Every row gives one point. The window is the flat piece filled in between its corners: a triangle in 3 columns, a solid with four corners in 4, and so on. A path goes straight from each point to the next, and from the last back to the first. List the points from which the path goes on through the window.

Window, 3 rows:
[[ 15  40 -17]
 [-21 -28 -62]
 [ 29  29  10]]
Path:
(1): [ 51  10 -15]
(2): [15 29  9]
(3): [-4 32 26]
(4): [ 64  22 -17]
(5): [ 46  43 -29]
(6): [-16  27   1]
(7): [-5 40 30]
(8): [ 48  19 -10]
(9): [52 30 -6]
(10): [-15  21  26]
(11): [-8 31 12]
(12): [ 31  33 -13]
(13): [ 22  26 -30]
(14): [-11  39  18]
(15): [-33  -5 -20]
(16): [ 33 -21 -49]
Through the window after points: 1, 3, 5, 7, 9, 11, 13

Window (6 x 6):
[[  0 -56 -61  -2 -31 -22]
 [-21 -41 -64  18   4  10]
 [-18 -17  32 -13  27  -9]
 [-77   6  -3 -13   2   1]
 [ -7  11   5   1  -2   7]
 [ 39  55 -11 -52  75 -10]]
Path:
(1): [-25  22 -38  20  12 -29]
(2): [ -8  11 -27 -21  38 -34]
(3): [-12   0 -18 -41  39   3]
(4): [-12  16  10 -42  27  38]
(5): [-10  22  -7  20  22 -13]
(6): [-13   6 -45  26   7 -46]
(7): [ 11 -56 -54 -43   6  19]
(8): [  4 -23 -27 -29 -10  38]
Through the window after points: none

Window, 9 rows:
[[ 47 -46   0  10  -3 -54  29  14 -29]
 [ 21 -25 -28  -3 -36  36  -7  13  11]
 [  7 -39  11  25  15  34 -46  -6  -2]
 [-29  -2  29  15 -48  69 -21 -41 -27]
 [-41  39 -53  27  42 -79  36  26   6]
 [-35 -36   3 -30   6  53   3 -34  -3]
 [ 30  66 -17  14  47 -75  55 -13  37]
 [-15  -9  40 -29 -14  63 -27  24 -23]
 [ 13 -35  15 -40 -45  20 -65 -29 -17]]
Path:
(1): [ 37  11 -25 -31 -21  16 -53 -29 -62]
(2): [-30 -56  41 -14 -36  17 -24 -12  38]
(3): [-33 -27  46   0 -39  12   5  -6  53]
(4): [  2 -10 -20  -2  23  31   6 -15 -43]
(5): [ 28  -6 -31  -4  19  15  -2 -14 -58]
(6): [  0 -26   7  10  -5 -24  -9   6   9]
(7): [-22 -17  35   3 -10  -8  22   2  19]
(8): [ 24  19 -58  22  28  34 -21 -14 -42]
(9): [ 14  -2 -21 -10  19  -5   8  -9  -9]
(10): [  3  -5   3   8   1 -20  13   3  28]
(11): [ -9 -18  31   4 -28 -32 -10 -10  51]
(12): [ 30  13 -24 -28  15  12  -9 -24 -43]
(13): [ 17   8 -34  -1  -5  34 -25   8 -20]
(14): [  8 -55  42  11 -30 -19  -7   4  18]
(15): [-19 -26  27 -17 -36  31 -17 -10   7]
(16): [ 21  22 -13  12 -16  44 -60 -51 -80]
Through the window after points: 1, 5, 11, 15

Window:
[[  2  12  66  59 -38 -33 -86 -36  33  26   8]
 [-17  52   2 -30  29 -20  23  55  62  51  11]
 [ 40  35 -22  13  52   5   4  26  50  21 -27]
 [  6   7  52  35  -2  14  10  39   0 -29 -10]
 [  7   7   8  49 -89 -16 -11  -5   0 -37  11]
 [ 25 -39   1  18   3  25  40  31  17  29 -11]
 [-15   7  -4  16  22  44  42  16  67  -5   0]
 [ 37  32  86  67 -43 -62 -27 -92  22  24 -11]
 [ 12 -34  26  45 -23 -28  -7 -21  -8 -49  43]
 [ -7  29  -4 -35  35  38   8   9  11  27 -15]
 [-45 -13   3  66 -16 -19   4   9 -19 -20  -8]]
Path:
(1): [  8  31  23  46  -5 -10  -1  -2  26  37  35]
(2): [ -6   2   7   9 -16 -26 -19 -12  40  14 -20]
(3): [ -6   0   2 -28 -24 -16 -24  19  49 -24 -41]
(4): [23 20 23 35 -6 16 11 -6 25 10 19]
(5): [-1 21 25 35  7 -4  3  5 16 21 11]
(6): [ 10 -20  45   0  -6 -25  -6 -13  52 -34 -38]
(7): [ -7 -23  13   3   1 -11  23   9  31 -25 -29]
(8): [13 21 13 40 -2 14 30  4 11 -2 23]
Through the window after points: none

Window (14 x 14):
[[-14  -2  38  25   0 -29  30  -3 -22 -31 -48  23 -26 -12]
 [-32  76  34   1 -30 -23 -15  26 -38 -38  -9  -3   3  -7]
 [ -6  45 -25 -39  66  28   7 -32  38   5  59 -76 -28  70]
 [-21 -18  27 -16 -29 -17  25  60 -10  32   0 -47  16 -25]
 [ -3  63 -27  36  39  30 -17   7 -25  12  -9  30 -32  20]
 [ -4 -35  27  -4 -14   1 -40 -39 -18 -24 -39  -2  12  -9]
 [-46  46  26 -37 -32 -54 -15  39  29  20  18  14   5   4]
 [-45 -13  52 -30   9  17 -26  15 -27 -44  14  37  -1   6]
 [ 35 -16 -68 -23  95 -47  13 -42   1  -8  80 -66  45  49]
 [-16  44 -26 -10 -33  23  29 -12 -55   5   5  37 -48  -5]
 [ -3 -13  11  70 -39   2   9   1  -4 -36  -8  15   3   6]
 [-46  18  26  86  -3 -23  13 -28 -12  14   4 -16   6 -35]
 [ 39  17  56 -27 -11  -1   1  -2 -13  -8  22   8 -10 -29]
 [ 14  -5  10 -49  12  11  38 -16  -4 -16  -1  11  64  -4]]
Path:
(1): [ -5   9  11  17  12 -26  -4 -13 -30  29   7  11   4  42]
(2): [  0   8  36  13 -17 -50  42   6 -30  45  -1   4  -3  54]
(3): [ -5  18 -34   4  43  22 -15 -26  16 -67   8 -31   0 -47]
(4): [-24   4 -34 -26  36  -6   1  21  24 -17  29 -28 -13 -37]
(5): [  6  32  41  -3  -8   5  14 -30 -21  14   3  -5  18  56]
(6): [ -7  12  29 -24   4  -5  15   4 -14   9   7  -2  27  22]
(7): [ -7  15  -1 -29   1  -9  11  -3   9 -19   6  11  24 -16]
(8): [-17   6 -38 -12  -6   1  19  17  33 -34   0 -23 -11 -60]
(9): [ -6  29  25  -3 -11 -24   8   2 -18  23   8  -5  12  21]
(10): [-12  28  50   2 -12  -1  -1   2 -26   1  -5   9  -1  18]
(11): [-17  25   5  -2 -17   3  -1  14  -2 -30   0  -2 -15 -34]
(12): [-11  -6 -36 -45  26  -5  11   7  18 -39  12  -6   2 -64]
(13): [ -6  26  40   3 -16  11  20  -7 -34  27   7  -7  14  58]
(14): [ 10  11  46  14   3 -23  20 -40 -41  25  28 -35  12  67]
(15): [-19  28 -27 -33  35  24  -3   7  31 -12  20 -33 -22   5]
(16): [-12  36 -22  -8  15  18  10  -3 -12 -32  17  -5 -14 -20]
Through the window after points: 4, 6, 12, 14, 16

Window, 14 rows:
[[-39   8 -26   3   7   8 -15 -17   7  13  13  18  18  -2]
 [-32  -4  20  24  -9  42 -11   1  29   3 -42 -22  20   5]
 [ 11  -1  -4   9 -12   9  28  -4   5 -18  12  -6   9   4]
 [ 16 -20 -24 -16 -47 -16   2  -8 -38  -6 -20   9  -2  45]
 [ -2 -24 -29 -33  16  22  -2 -20  28 -12   9  26  28 -10]
 [ -2 -11   9 -18  12  -7   5  30   9  17 -14  -5  -9  12]
 [ 44  16  15 -27  28  24 -16  -5 -42 -42  30  -1   7 -34]
 [ -4   6  28 -33 -20 -15 -15  17  33   9  24  -1   4   5]
 [ 43  10  13  15  42 -11 -56 -41  -1   9 -20  19 -95  31]
 [-32  -9   6   2 -10   9   6  12  -1 -36 -17   5  11  17]
 [-52  40 -11 -47  28  -7  -6 -52   1   9 -18   3   8  12]
 [  2   3  30 -40  -1  21  10  18   9  13  22  26   7  12]
 [-30   9  35   5  10 -21  -7 -22  13  16 -12   9  25   3]
 [  1 -41 -10 -10 -17  13   5 -19 -16 -13  15   4 -14  -7]]
Path:
(1): [ -2  -9   2 -14  22  13  -4  -8  11  -9  21   4   3  12]
(2): [  2  12  19 -15 -20  13   0  -5  -6   5 -24  22 -12 -44]
(3): [ -8  17  -8 -10 -29  -6  -5   8   1  -6 -25  18  -6 -30]
(4): [  2 -32  11   4  18  16   0 -11   2  -3  23  -5   9  37]
(5): [-10 -15  19  11  14  11 -28   1   8  -6   4 -31  27  52]
(6): [-22   4   0  -2  -8  18   4  -3  14   6 -24  10   0 -16]
(7): [ -5  11   5  -2  -3   9   7 -12   4   1 -21  41   5 -28]
(8): [-13 -20 -16 -17  24   8 -15 -19  -8 -14  17 -25   7  42]
(9): [-14  -1  -6 -11  12  11  -3   1 -14 -11  22 -19  43  34]
(10): [-20  -5  13 -27 -22   5  14   4  12   1  -8  21  10 -19]
(11): [  7   4  -5 -20 -33  26  26  22  -4  -5 -27  28 -13 -26]
(12): [ -4  -2   6 -10  10  11 -14 -12   5  -8   9 -11   6  19]
(13): [ -5 -20   2 -16  11   5  -1  -1  -2   4  13 -15   7  15]
(14): [  0 -10  -4 -15  -6   6   1  -2   6  -6  -8  20  -8  -7]
(15): [ 11  13 -12 -25 -10   4   1  11  -9   0 -18  33 -16 -19]
(16): [-17 -13  24  -7  12  12  -6 -12  -4 -21  22 -19  26  31]
Through the window after points: 5, 13, 15

Window, 14 rows:
[[ 27  31  -5 -17 -23 -57 -20  44 -39 -18  -2 -15  19  10]
 [  2  29 -24 -43  16  -6 -74  48 -38 -12  -8 -62 -35 -31]
 [ 31 -69  47  18   6  -3  14 -41  50 -33  23 -11  33   1]
 [ 38 -15 -37  29 -17  28 -37 -21 -28  21  -9 -16 -27 -16]
 [ 13   8 -39  14  27 -17 -13 -54  20  45   5 -38  -9 -35]
 [ -9   6  53   0   5  12  17  56  -2 -36  45  51  66 -17]
 [-18  30 -10  38  28 -30 -46  42 -70 -25 -13 -48  -6 -13]
 [ 57 -48   8   0  59   7  50 -26  12   2   4   2  -1   4]
 [ 58  -5  72   4  26  24  39 -84  21 -26  24  13  20   1]
 [ 27 -59  64 -11  32 -23   6 -54  -8   3  33  42  15 -10]
 [  5  17  18  11   0 -11 -32  31 -17  47 -41 -49 -32 -11]
 [-29  22  22   0  -7 -30  -2  47  -4 -62   3  41 -21  -3]
 [-29  -2 -28 -22  -2   9 -12 -18 -42  18 -29 -52  -6   9]
 [ -4  29 -22  -8  12 -18 -61  36 -32 -17 -73 -10  16 -29]]
Path:
(1): [  4   5  23  22 -21 -19  21  22 -57 -35 -22  -3 -23 -66]
(2): [ -6  -5 -10 -36 -11 -17  18  24 -52 -11 -13 -29   2 -88]
(3): [ 21   7   4  -3  15  -3 -43   7   1  -2  -7 -13  -4  14]
(4): [ 12  31   4   1  49   6 -82  21  -2  24   2 -15  25  25]
(5): [ -6  -7  -7   0 -45 -37  36 -11 -36 -29 -15 -26 -32 -55]
(6): [  0   0  13  -3   3 -14   8  12 -15  -8 -21  -9  -8 -23]
(7): [ 12  12  13  11  22  -8 -41  29   2 -10   9   7  -8  20]
(8): [-13  14  16  -8  34  -8 -33  29  19 -24  31  18  32  39]
Through the window after points: 6, 8

Window (14 x 14):
[[-12 -45  24  -7  54   9 -33   8  51   7  72  11 -14 -14]
 [  5 -17  25   0  27  68 -54   4  47  27  18   1 -20 -63]
 [-34  -2 -15   7   0 -13  12 -21 -37 -19 -45 -15  41   3]
 [  0  -1 -21  59   5  -7   3 -28 -28  16  -7 -33  -7  14]
 [ 27 -42 -33   9  21  -2  33 -18  -9  11 -50  -7  -1   6]
 [ 39  18  12   3 -69  64  58  28  -2 -17   8  15 -48 -39]
 [-12  22  -1  15  17   2  40  -2 -12  50 -47   9   9  28]
 [ -9  -1 -42  63   5 -10  34  34 -19   8 -54   7  31  -5]
 [ 48   0 -25 -12 -30  95  35  25 -17  17  39   5   5  -4]
 [  2 -69  25 -24  -6  34 -40  19  20  80  62  25 -19 -48]
 [-10  -3 -56  28  -8   0   7 -33  -6  17 -31  44   8  23]
 [-12 -32 -17  19 -18  13 -11   8  23  10 -25 -23   8  49]
 [ 85  42  -9 -17 -52  45  13  55 -39  -1  -7  24 -28 -15]
 [ 30 -52  59  15  11  33 -38 -14  50  33  51  24  25 -28]]
Path:
(1): [ 13 -37   6  30  -2  57  -9   9  -7  14  19  24 -13  -8]
(2): [ 16   8 -22 -28   0 -15  12   2  44  49  20  -9   1  -9]
(3): [ 40 -12 -31  -5 -15  21  16  12  78  55  19 -19  34   5]
(4): [-28 -26  11  32  21  22  -9   1 -29  -6 -13  15 -18 -16]
(5): [ 20 -42  28  37  28  59 -14  18  -6  25 -25  65  -7 -27]
(6): [  9  10 -19 -14 -29  13  13   1   7  30  11 -31   2  -3]
(7): [ 17 -10 -14  -9 -23  19  -8  13  33  41   7  -9  21 -22]
(8): [  9 -15   2  42  23  28   8   0 -19   5  -3  18 -25   1]
(9): [  2 -15  66  33  15  65 -67   6  -6 -56   0   0 -41  15]
(10): [  4 -33 -14 -10  22  10   7   8  34  39  44  12   5 -22]
(11): [ 23   9 -29 -19 -21  -9  11  17 -11  25  -1  12  26  -2]
(12): [ 15 -12   4  31 -10  46  20   5 -15  10 -12   9 -25   1]
Through the window after points: 9

Window (14 x 14):
[[ 13  56  80  -1 -49  -8  19 -15 -25 -11 -27  33 -40  46]
 [-46   9 -48  -7 -18 -33   3   5 -62  -9   4  10 -85 -55]
 [-15 -34   4   0 -27 -39 -38  46 -17  -9 -18  -6  53 -42]
 [ 65  16   0 -11 -20   7  22   1  -8 -22 -19  29  -9  39]
 [-16 -29 -19  11  40  33 -43  27  83 -20  -4  32 -27  41]
 [-40  -4  12  -7  -7   9  35 -23  10  12 -56  -7   5  -1]
 [ -2 -39  32 -20  41 -23 -19 -36 -22 -33  24 -43 -51  20]
 [ 69  49  35 -95 -37  -6  34   0  15  -4  15 -34 -29  37]
 [ 10  -6 -24 -10  56 -19  20 -10  40 -11  32  54 -40  -1]
 [-31  31  23  -1 -41  56 -17  55 -43   2   2  13  13   0]
 [ 10   0  -5 -56  28  29 -33 -52  21  46 -47  17  10  22]
 [ 10 -88  57 -36  -5 -45  11  46 -13  -6  33 -44 -43  20]
 [ 17  23  24 -21 -60  23  16 -60   5   9 -13  31  -6   9]
 [ 21  -4  -4 -93 -42   3  -6  25 -27 -48  -2  52  25 -26]]
Path:
(1): [ 28  32  28 -23  -4  30  -6 -11  -2 -12 -30  29 -30 -21]
(2): [ 17 -10  44 -11  -2  24 -11  22 -13 -16   4   7 -35 -17]
(3): [ -7  16  -7 -47 -20  -7   2  -8  -7 -10   3  -4   3  38]
(4): [-14  16 -13 -55 -56 -32   0 -15 -62   5  22  -3  27  57]
(5): [ 33  -9  54 -12  -7   5  13  12   0 -15 -18  -1 -34 -32]
(6): [  9  -1  28 -10  17  17 -16   1  19 -22 -23   1 -25 -24]
(7): [-26 -17   7 -33  -9  -8 -12  -4  -2   6  13   4 -14  29]
(8): [-37  17   0 -31 -34 -13 -11 -17  -8 -15  12  19   9  64]
(9): [ 43  28  31 -14 -11  13  16  -6  -3  -1 -37  24 -29 -17]
(10): [ 37 -13  11 -28  11  45   6 -11   0  -9 -45  36 -40 -57]
(11): [-13  18  -7 -26 -35 -35   0   4 -30 -13  13   8 -14  31]
(12): [-41   2 -36 -20  10 -13  26 -18   3 -18  20  32 -10  89]
(13): [ 24   5  15 -13  -2  -6  -3  -2   1   0  -5  22 -49 -57]
(14): [ 20   5  24 -37 -20   9   5   2   2  -8 -14  28 -11 -24]
(15): [-11  -5 -12 -27 -37   4 -11 -15  -4 -19   0  18  14  38]
(16): [-33  -3 -44 -12 -16 -36  14  -7   2   4  10  11  17  57]
Through the window after points: 2, 10, 12, 14

Window (14 x 14):
[[ 22  17  22  14   5  32  18  28  32 -22   1 -29   3  17]
 [ 31 -16  31 -26 -21  26  22  -8  16   4   1 -15  13   6]
 [ 95  50 -31  -7 -36 -17 -26 -15   1 -16   4  35 -21 -35]
 [  7 -20 -34  28  14  15 -42 -16  34  12  45  23  29 -10]
 [ 31  -2 -32   6 -25 -38 -33  25  10  -9 -16  41 -20 -57]
 [ -3 -40 -55  12   6  50 -33  19  -6  10  15  15   7  -3]
 [ 22   3  -6   7   9  16  41 -17  -2  14 -10 -33   3 -17]
 [-17  26  16 -30   3  29  30 -20   9 -27 -17 -25  -3   6]
 [ -2 -11 -50  32 -53  13 -26  19  39  35  42  17  -4  -1]
 [ 33   7   7  -4   0  -2  27 -22   4 -16 -34  -7  -2  40]
 [  1 -14 -49  23 -26  10 -45  16   3  12  31  -7  53  -3]
 [ 29  16  17  31 -22   0 -30 -17 -24 -26 -21  17 -32 -36]
 [  4   2  15   0   2  28  62   1 -14 -24   4   8  23  18]
 [  3  33  33  -9  10  21  16  22  -7  21 -19   8   3  20]]
Path:
(1): [ 19   5 -31  17 -31  44   1 -12  24 -19 -34  15  44  -6]
(2): [  1   5   3  -4   7  -3  -3  12  -7  14  28 -23  -5   1]
(3): [  2   3 -10   2   0  -4 -27  29  -5   5  18   1 -11  -6]
(4): [ 24 -14 -35  14 -18  21 -13   0   9  -3 -11  23  13 -21]
(5): [ -3   6 -40  24 -26  50 -16 -26  25   1 -27   6  56  -3]
(6): [ 37   6  17 -11  -2   3  14  10  -4   0  25  -5 -23   9]
(7): [  7 -26  22   3  20 -16  -1 -10 -10 -15  17 -15 -22  16]
(8): [ 35  43 -29  -4 -39  38   0  13  30  11 -35  19  22 -22]
(9): [ 18  20 -19  12  -1  38   2  -1  22   7 -31   1  12 -15]
(10): [ 14   2  13  -1 -15 -13  -4  10 -11  -1  12  12 -13   4]
(11): [ -7 -31   4 -40  45  14 -22   9 -15   2  42 -42  27  22]
(12): [ 23  29 -53  65 -83  13 -14   9  29  10 -19  46  14 -29]
(13): [ 13   4 -13  24 -29  23   8   1  17 -15 -37   5  14   2]
(14): [ 21   9  14 -26  25   8   6   2   2  -3  37 -21  -8  18]
(15): [13  2 13 -8 16  2  1 -4  3 -8 11 -1 -8  4]
(16): [ 25   7 -26  10 -30  32  -1 -10  12 -13 -28   3  24 -13]
Through the window after points: 1, 3, 9, 11, 13

Window, 14 rows:
[[ 30   5 -56  -4 -86  12  13   3  -9 -26  -4 -19  -7  21]
 [ 29   2  33  25  22 -26 -20 -43   0  27  27  17 -73 -43]
 [ 22 -57  38   6 -17   7   2 -30  38 -14   6 -11  14 -26]
 [-16 -32  24  22  68 -51  22 -45  20  20  15   5 -21  46]
 [ 39  11 -11  23  22 -40 -10  -4 -27 -47 -49  28   7   2]
 [  7  16  22 -29 -12  65 -42  -7   7 -41  68 -26  -3  -4]
 [-11  -9  -8 -11 -13 -21   5  87  14   4  67 -51  17  65]
 [ 13  69 -40   2 -28 -33 -45  19  39 -32 -18   2 -72  24]
 [  2  48  -3 -16  29  12   2 -10 -23  -3 -29 -59  16 -23]
 [ -6 -89   8 -20 -26  22  18  42   1   5   6  73   8  32]
 [ 44  30  30 -29   6 -28  44   6  -8   8  -9  42 -20   5]
 [-17  19 -26  13  24   6  14  37   8 -45  12  24  40 -25]
 [ -5  17  55  11 -70  61 -20   6   2 -63  11  10 -50  10]
 [ 39 -41  -3  42   5  27   9 -31  11  57  -4 -14  37  44]]
Path:
(1): [  1  -6  21  11 -53 -19 -15 -20 -17  -5  40 -16  33  -6]
(2): [ 28  18 -22 -17  48  68   8  51  29 -35 -40   9 -42  18]
(3): [ 34 -27 -29 -10  28   9  10  26  -2 -22  -3   2  -5  22]
(4): [-10   5  14  21 -24 -26   6 -20  19  26  11  11  22   4]
(5): [-36  25  61  -2 -52   3  -6 -11   6  -9  12 -15  86  23]
(6): [ 35 -31 -51   5  31  11   9  53   7 -26  24  20 -66   5]
(7): [ 60  27 -26  -2   9  20  21 -18 -11 -63  -8 -26 -51  10]
(8): [-35   5  33   4 -30   3 -43  19  17  15  42  -3  36  -1]
(9): [-45  41  -8  -9 -50 -38 -11 -14 -14 -15 -10   3   0  20]
(10): [ 68  -3   4  20  31  24   8  -2  17   1   5 -17 -11   0]
(11): [ 49  11  -6  -7   0  33  13  27  42 -25 -14 -46 -47  20]
(12): [-32 -23  18   3 -16 -21 -20   1 -35  -8  36  52  35  14]
(13): [-13  27  30  14 -58  -5 -48 -15   8  30  22 -15  36  42]
(14): [ 38 -63   3  -7  30  32  44   1  19 -59  -1  16 -48 -31]
(15): [ 22   6   5   4  22   2  11   8   0  -9   5 -17 -22   2]
(16): [  4  27  -1  -5 -22 -11  -2  -6  -6   8  -4  32   0  21]
Through the window after points: 5, 11, 13
